Rows are points. Each copy is the shape, with its points in the same order, turned, moved and blurred by noise. Is it also mirrored, or only turned?

Shape:
[[ -1.6  36.9 -21.9]
 [ -6.6  22.1  15.5]
 [ 21.5   0.9  16.6]
 [ -1.1  18.3  12.8]
 [ 32.8   0.9   6.7]
 [-16.4 -31.6 -17.6]]
Copy 1 (6 x 3):
[[-22.3  36.2  28.9]
 [-30.2   5.0   1.6]
 [-12.3 -20.3  19.7]
 [-29.4   3.0   6.0]
 [ -7.7 -18.3  28.7]
 [ 29.8   9.5 -12.9]]
Copy 1 is: only turned
Copy 2 (6 x 3):
[[ 15.7 -39.1   8.0]
 [-15.2 -14.8  -3.8]
 [-10.5  11.9  15.8]
 [-11.8 -11.1   0.9]
 [ -0.8  12.2  29.4]
 [ 33.3  20.8 -23.9]]
Copy 2 is: mirrored

Shape, 10 rows:
[[ -0.8   3.1  33.1  20.9]
 [ 23.4  -9.5   0.1  -1.7]
 [ 17.4 -19.0   9.7 -25.1]
 [-27.2 -26.6  18.3 -31.4]
 [ 17.2  29.6  16.1 -19.1]
 [  2.8  14.5  -3.2 -16.9]
 [-11.3   8.5 -19.8  -4.1]
 [ -6.5  -1.3  -0.2 -25.4]
 [ 19.5  27.8 -27.9  -6.9]
 [ 20.3  26.5  -7.5 -30.1]]
Copy 1, 10 rows:
[[-25.6   3.9   1.8 -38.3]
 [  5.9  22.1  -5.7  -8.6]
 [ 27.4  12.1 -18.6 -19.0]
 [ 35.4 -25.8 -13.9 -45.4]
 [-14.9   3.5 -38.1  -5.0]
 [ -0.5  -7.0 -20.4  -0.9]
 [  2.0 -23.9   3.3  10.6]
 [ 16.7 -17.2 -13.9  -9.4]
 [ -6.5  -1.7 -14.5  30.9]
 [ -2.7  -1.2 -35.1  12.7]]
Copy 1 is: only turned
Copy 2 (10 x 4):
[[ 24.1  -9.9   0.4 -19.7]
 [  6.6  -8.9 -16.1  18.3]
 [ -9.0 -19.2 -38.5   6.6]
 [-24.9   0.1 -45.7 -32.0]
 [-16.4 -32.3   8.0   5.0]
 [-25.9  -9.4  -2.1   7.2]
 [-24.5  15.4   1.1   5.0]
 [-27.9  -5.7 -19.3  -4.7]
 [-22.5  -2.3  16.6  37.5]
 [-33.2 -27.5   2.4  22.5]]
Copy 2 is: mirrored
Copy 3 (10 x 4):
[[ 16.7   7.4 -22.9  17.7]
 [  5.1  -9.4  16.7  -3.8]
 [ 16.8  10.1  27.1 -11.7]
 [  7.7  56.1  17.8  -2.8]
 [ 21.8   0.5 -14.3 -34.9]
 [  0.5   7.6  -2.2 -25.7]
 [-24.3  10.1  -4.1 -17.5]
 [ -0.1  23.1   9.4 -21.1]
 [-16.6 -21.3  -4.4 -37.0]
 [  7.3  -4.4  -0.7 -48.6]]
Copy 3 is: only turned
